Each row is a point. Each copy is the shape, with its points in the same order, stretched, turned, moved and blurred by noise. Is it also mirrored, or only turned?

Shape, 7 rows:
[[ 35  35 -31]
 [-66 -22   5]
 [-22   1   2]
 [-32 -19  20]
 [ 19 -16 -56]
 [ 24  46 -38]
 [-17  22 -20]]
Copy 1:
[[ -5  24  54]
 [ 31 -32 -67]
 [  5 -12 -22]
 [  5 -34 -45]
 [ 28  -8  53]
 [ -5  32  43]
 [  9  12  -5]]
Copy 1 is: only turned
Copy 2 (7 x 3):
[[ 20  28  77]
 [ 13 -52   4]
 [  3 -13  25]
 [ -1 -18 -10]
 [ 80  -5  40]
 [ 16  21  97]
 [ 12  -9  63]]
Copy 2 is: mirrored

Shape, 8 rows:
[[ 33  43   6   2]
 [ 66 -22  42 -67]
 [-16  62 -35 -35]
 [-25 -37 -62  45]
 [  2 -42 -35  21]
 [-18  42  33  40]
 [ -8 -47  41  14]
 [ -4  60 -37 -38]]
Copy 1, 8 rows:
[[-33   2 -33   2]
 [-45 -13  26  36]
 [-16  55 -32  29]
 [ 17  20   0 -69]
 [  4   6  14 -49]
 [ 10 -23 -71  -4]
 [ 21 -38  -5 -11]
 [-25  54 -29  25]]
Copy 1 is: mirrored
Copy 2 (8 x 4):
[[-24  26 -33  -3]
 [-18 -58 -22 -47]
 [  0  47  20  -3]
 [ 59   8 -19  49]
 [ 42 -14 -24  25]
 [-52  25 -19  41]
 [-17 -53 -17  28]
 [  5  45  13 -11]]
Copy 2 is: mirrored

Shape, 12 rows:
[[-65  44   7 -30 -18  53]
 [ 36  14 -22  13  -2 -65]
 [ 42 -28 -41  13  28  -1]
 [-47 -26 -10  67 -15  11]
 [ 35 -14  10  16 -25 -16]
 [-88   7 -49  18 -93   6]
 [ 13  34   3 -47  -3  13]
 [-40 -46  36  29 -15   5]
 [ 21  -1  -5  22  -6 -70]
 [ 23  61  36 -22  11   1]
 [ -8  -6 -28   1   7 -55]
 [-11 -14  42  41  17  14]]
Copy 1, 12 rows:
[[ 32  73  29  10  39 -29]
 [  7 -22 -53 -29 -15 -28]
 [ -4 -58   4 -22 -28  20]
 [ 10  56  -4 -54 -18  28]
 [ 10  -5 -35 -21   5  16]
 [ 93  99 -20 -58   6 -17]
 [ 23  -6   2  17  26 -29]
 [ 18  64 -12 -14 -24  47]
 [  9  -4 -55 -22 -38 -16]
 [-25   6  -8  17  45 -40]
 [ 26   1 -36 -20 -52 -18]
 [-19  31   2 -15  -7  37]]
Copy 1 is: only turned
Copy 2, 12 rows:
[[ 32 -24  29  -7 -86 -18]
 [-68 -10 -45   0  25  63]
 [-15 -13 -51 -63  37  36]
 [ 35  68  43 -28   8   1]
 [-44  27 -19 -32  29  -6]
 [-22  30  91  -3 -82  14]
 [-24 -48 -31  -4 -33   1]
 [ 24  46  34   2  23 -42]
 [-57  15 -23  13  28  45]
 [ -5 -12 -55   6 -31  -7]
 [-40  -2  -5  -1  23  60]
 [ 40  41 -14 -15  25 -26]]
Copy 2 is: mirrored
Copy 3 (12 x 6):
[[ -8  41  -2  60 -27   0]
 [ 23 -57 -16 -34 -20  -4]
 [ 12  -9  -1 -48 -17  50]
 [ 17 -12  56  28   9  34]
 [  9 -25  31 -30   0 -11]
 [ 59  -9  75  50 -62 -77]
 [-10  21 -25  -3 -24  -9]
 [-32 -46  91   2  11   2]
 [ 10 -70   6 -30  -5 -16]
 [ -2  20 -55   8  14  15]
 [ -7 -54  23 -10 -32   3]
 [-28 -19  32   4  40  50]]
Copy 3 is: only turned

Shape, 11 rows:
[[-48 -45 -41  49  27 -21 -34  44]
 [ -9 -53  64 -15 -13  30  12 -15]
 [ 10  47 -17  97  12  -3  55  55]
 [ -9 -27 -25   4  -7  29  -9 -35]
 [  3  13 -44  28 -12  23  38  57]
 [-12 -30 -56  17  27 -36  20  14]
 [-50 -12  -4 -23  11  11   4  -2]
 [ 29  25 -48  49  23  -5  37  68]
 [ -9 -34  39 -16  -3  -1 -49  -1]
 [-17   8 -19   8  31  -8 -14  15]
 [-16 -28 -57  -7  67  34   5   7]]
Copy 1 (11 x 8):
[[ 61 -14   0  -9 -55 -12 -74 -58]
 [-36  67   3  -8 -31 -28  33   6]
 [ 11  -4  -6  82  48 -11 -60  26]
 [ 46  24   3 -27   0  31   8  -4]
 [-18 -39  44  27  52   9 -40  -5]
 [ 35 -32  11  41  -1  29 -31 -62]
 [ 19   8  50  -2 -48  12 -19  -6]
 [  6 -44  17  47  50  -8 -26 -19]
 [  7  17 -16 -48 -54 -49  11  -7]
 [ 44 -28  13  13 -31 -11 -12  -9]
 [ 90   2  70   5  11  30  16 -71]]
Copy 1 is: mirrored
Copy 2:
[[  -3   -3  -40   26  -29   -8   60   58]
 [ -45   -2   43    8    6    6  -14   43]
 [  78   29    1   43    2 -112   22   13]
 [ -16   12  -19   39   24    2    3   11]
 [  12    0  -16   40   -3  -74   18  -17]
 [   7  -45  -50  -12    9  -11   24   30]
 [  -5  -41   -2   30    4   20   11   20]
 [  40    6  -29   12  -18  -88   12   -2]
 [ -21   22   12    9  -25   25   20   27]
 [  29   -5  -23   21  -16   -5   17   17]
 [ -14  -32  -46   19  -20    1  -24   41]]
Copy 2 is: only turned
Copy 3:
[[ 26 -37  16 -88  11  12  27  20]
 [-18  29 -56 -33 -12  26 -12 -17]
 [-27 -25  64 -71 104 -35 -10   6]
 [-31  -3 -60 -25 -29  -2  15  30]
 [ -6 -39  15 -30  83  -8 -11  23]
 [ 36 -22 -33 -34  29 -34  36  24]
 [ -1 -21 -31   0  17  17  30 -15]
 [ 17 -13  38 -41 106 -34  -3  32]
 [  7  16 -12 -21 -34  32  -2 -13]
 [  1 -11  11 -16  29   3  27   4]
 [  4   3 -47 -16  43   7  55  46]]
Copy 3 is: only turned
Copy 4 (11 x 8):
[[-32 -61  -6  20   8  47  31 -83]
 [ 21  24  -7  -2  95 -50  56 -16]
 [ 31 -12  78 -28 -92 -13  19 -75]
 [ -1  11 -32 -23  50  41  12  16]
 [ 56 -43  20  -1 -48  21  38  -3]
 [-40 -72  27   2  10  39  22  -8]
 [-36  14 -20  28  27  16  43  28]
 [ 44 -57  73  -6 -58  24   9 -34]
 [  7  12 -27  36  83  -7  -9 -35]
 [-21  -1  18  25   7  38  -6  -8]
 [-15  -7  31   0  32 106  51  26]]
Copy 4 is: mirrored

Shape, 15 rows:
[[-12  46  32 -49  19 -14  -6  19  12]
 [ 28  16 -13 -19 -16 -15 -26   8   9]
 [  3  53 -23  -6  14  -3  12  22 -24]
 [-22  12  -8  70 -21  23 -11 -33  30]
 [-10   3 -19 -50   0  37  15  26  11]
 [ 35  26  -6 -30  28   8  31  26  28]
 [ 15 -57  21  15 -11  16  21  54  12]
 [-12  25 -33  53 -44  17 -16 -50  10]
 [ 46  24  27 -35  19  10   9  30 -11]
 [ 31 -41  35 -15   5  43  38  19  -4]
 [ 21 -62  48   4  33 -14  31  42 -39]
 [ -2  39 -29  53  -4  11 -42 -80   2]
 [  7 -78  -2   8  31  24   9  24  11]
 [ 11 -46  18 -17  -3 -10  41   5 -16]
 [  7 -60  44  34   4  20 -18  27 -55]]
Copy 1 (15 x 9):
[[-60  16  43  14 -10 -62 -51 -40   9]
 [-17 -10  -4 -26 -44 -15   7 -14 -15]
 [-50  44   9   0 -29 -16 -19  57   8]
 [ 84 -38  37  -5 -11 -13 -27  50 -25]
 [-19  38 -10  62  11 -23 -18  -1  24]
 [-17  79   6  20 -34 -53  14 -15  24]
 [ 63  54 -34 -46  15   0 -27 -30  17]
 [ 54 -62  23  -1 -24   1   0  68 -42]
 [-29  68   5  -1 -30  -1 -28 -42 -12]
 [ 49  78   0  17  25  25 -18 -50   0]
 [ 13  92  10 -74  46  47 -28 -52  31]
 [ 36 -64  68  11 -41  25   5  51 -45]
 [ 60  56   1 -11  29  25  -3 -33  52]
 [ 10  45   8 -23  42  16  12 -40  19]
 [ 47  28  -2 -58  32  98 -77 -23 -16]]
Copy 1 is: mirrored
Copy 2 (15 x 9):
[[  -3  -23   15   13   25  -44   35   24   10]
 [  56  -22    4    7   16   12   18    0   -2]
 [  11   20  -18   47    0  -14   13   -4    2]
 [ -11  -26   53   -2  -11   65   34  -43  -29]
 [  -3   19   19   14   26    4   -3   61  -36]
 [  38   19   23    6    3  -63   -4   21   23]
 [  33   -3   -3  -24  -14   -9  -57   58   21]
 [   6  -35   50   22    2   90   38  -57  -43]
 [  36   -6    6   25  -14  -92   -5   28    3]
 [   8   -7   31    8  -13  -68  -41   39  -19]
 [   7   -2  -50   -2  -26  -78  -65    9   28]
 [  -8  -37   39   27  -14   48   73 -109  -64]
 [   2   15  -24  -39  -19  -14  -40   16  -17]
 [  20  -16    3   10   21  -19  -46    0    1]
 [ -22  -20  -47   13  -50  -24  -41    6  -36]]
Copy 2 is: only turned
Copy 3 (15 x 9):
[[ 23  33  -1 -21 -66   2  60  38   0]
 [ 14  35 -18  36 -15   2  14   3   2]
 [-15  60 -11  -6 -27  -6   3  30  27]
 [-68 -38   8  24   3   2 -38  -8 -38]
 [-11  17 -12 -19 -15  21  76  25  36]
 [ -5  31  -6   9 -34 -31  77  18  26]
 [ 43 -15 -10 -11  30 -27  34  16 -12]
 [-67 -13  -3  23   9  21 -55 -16  -8]
 [ 39  26 -13   0 -63 -29  39  40  49]
 [ 38 -24  18 -25 -22 -17  51  24  50]
 [ 95  10  52 -20  13 -43  20  41  -1]
 [-84   1  44  57 -15  15 -72   9  -9]
 [ 18 -18  43  11  33  -9  42  30 -20]
 [ 53  17  51 -23  12 -11  28  -6  10]
 [ 62 -12  31  -5  24 -19 -33  71  -7]]
Copy 3 is: mirrored
Copy 4 (15 x 9):
[[  -1  -10   69   11  -25   79   15  -10  -35]
 [  52   10  -11  -17    5   38  -10   13  -34]
 [ -16  -33   11   -1  -38   31  -27   33  -38]
 [  -7   39  -56  -10   -4  -18   53   25   25]
 [   3   34   51  -12  -14   -4  -18   17  -79]
 [  21   28   48  -30  -72   38  -36    5  -19]
 [  -6   79  -27  -24   11  -23  -13  -75  -14]
 [   6   24  -65  -23   20  -23   44   68   12]
 [  20   -3   46  -50  -44   43  -11  -34  -43]
 [  -4   55   34  -60  -10  -31    6  -55  -17]
 [ -28   11    9  -10   11  -27  -18 -110   17]
 [  28  -24  -44  -15  -11  -36   65   71   24]
 [  16   58   -2    5  -14  -86   -2  -69   -2]
 [ -26   31   20  -26   37  -26  -14  -32   20]
 [ -15    3  -51   -7   32  -60   36 -117  -25]]
Copy 4 is: mirrored

Shape, 15 rows:
[[ 42 -19 -17 -50  11  -2  24  22   7  18 -17  17]
 [-38 -35  19  26 -35  39   6  10  24 -42  18   9]
 [-28 -20  19  -5 -14  34 -29  64   9  12 -15   8]
 [-36 -26  10   1 -31  33 -20 -32 -13   0  20   9]
 [ 40  27 -48  11  41 -22  12   5  11  12  67 -22]
 [ 33 -23  25  -4  15 -32  -8   1  10  13 -43  -4]
 [  2   7 -34 -10 -11   9  -7   8  37   9 -38  -9]
 [-12   3  -6  67 -28  19   4 -19 -40 -15  40 -36]
 [ 44  36 -34  23 -10 -34  47  16  13  58  37  -1]
 [ -6  -9  11 -11 -33  -4 -47  11   8  -4  -9  25]
 [ 18  49 -57  25  49 -43  48  12  -9  32  19  25]
 [-19  -5  22 -13 -16 -25  -5   9  29  -1  -5   1]
 [-35  13   2   2 -31   5  16  -7 -35 -29  39 -43]
 [  1  15  37   3 -38  35 -20   6  -1 -39  -9  15]
 [ 40  44  13 -23  58 -12  36 -44  12  52  11 -30]]
Copy 1, 15 rows:
[[ 33  12  28  -1  -1 -28 -10  51  23  -9  32   3]
 [ 21 -34  44 -40  13   6  64  52 -38  29 -16 -38]
 [ -2 -31  68 -45   2   0  28  32   6   3 -18  -5]
 [-21 -23  40 -25   6  24   9  36 -45  39 -28  14]
 [ 81 -62  -3  81 -31 -46 -50 -30   4 -19  21  26]
 [-20  -3   5  13   6 -40   5  26  11 -19  22  -5]
 [ 22   8  16  15 -29 -32  18  33  -7 -33 -11  11]
 [  1 -51 -13   2 -11  20  33 -13 -70 -15  -1  31]
 [ 81 -25   6  56 -17 -69  11 -26  10  -5  42  39]
 [-26 -21  48 -32 -34 -26 -15  41  -5  35   3 -10]
 [ 96   0 -50  11 -27 -94 -35 -74  11 -30  24  32]
 [  3 -29  19   1 -16 -34  11  22  19  24  -9  -6]
 [ -1 -48 -21  -4 -29  35   9   1 -27   9 -11  38]
 [-33   6  41 -25 -40  15  23  20 -22  21  37 -40]
 [ 13  19 -23 121  -7 -10 -20 -56  23 -35  34  29]]
Copy 1 is: only turned
Copy 2 (15 x 12):
[[ 29 -30  10 -15 -25  12  -6  12  60 -56  16  35]
 [ -2   3  28  16   5 -27  38  18 -84  35 -45 -40]
 [ 44  37  13 -33 -23  10   3  40   1  48 -22 -14]
 [-17   2 -17  -6  -7  -4  26  21 -71  16  -2 -51]
 [-50   7   2  -4  26 -27  10 -24  57  -1  29  32]
 [ 28 -22   0  22 -34   1 -42  13  33   1 -11  27]
 [ 21  17  36 -19 -20 -33 -51   1  16   7  -7  -3]
 [-23  15 -13  18  43 -31  40 -52 -70  75   4 -32]
 [  7 -26   4 -23   3 -72  18 -45  89  25  56  52]
 [ 25  14 -16  -8  -9 -22 -13  55 -23  12 -21 -15]
 [-23   4 -15 -28   1 -40  15 -51  65 -19  51 102]
 [  2 -13   4  -1 -25 -45 -18  17   8  20 -34   0]
 [-23  -3 -14  -1  37 -37  25 -47 -46  42 -36 -39]
 [ 34 -26  -3   4  38 -20  -8  27 -87  38 -29 -18]
 [-38 -71  -2 -31  -3   3 -43 -41  51  19  39  31]]
Copy 2 is: only turned
Copy 3:
[[-16 -29   6   1  19  51 -20 -27  10  40  50  -6]
 [ 80  46 -11 -32  -6 -49  -1  -7 -12  18 -11  -6]
 [ 19  21 -11 -11   5  -9 -31 -26 -44 -33  56 -12]
 [ 10  15   3  -5  21 -45  -5  31  -4  22  19   3]
 [-15 -18  49  41 -55  61 -49 -32  15 -29 -10 -19]
 [ 20 -45 -27  10   0  26   8 -26  21 -11  24  13]
 [ -6   1  50   1  -6  64  33 -23 -21  -7  17   7]
 [  3   8   2 -32 -54 -22  11  29  14 -37  -4 -28]
 [-57 -35  87 -29 -36  44 -26 -11  27 -29   9  36]
 [  8  27  -1  10  -4   3 -15  -8 -10 -14  37  37]
 [-69 -70  39 -18 -70  39 -32 -15 -35   3 -22  18]
 [ 16  25  18  -1  13 -12 -11 -39  -9  -7  -7  27]
 [-30  49  13 -19 -12 -35   1 -10  -1  -6  -3 -38]
 [ 29  35 -20   6 -25 -38  10 -20  -3   2  51 -14]
 [-50 -80  62  49   4  13  -9 -42  29  10  17 -38]]
Copy 3 is: only turned
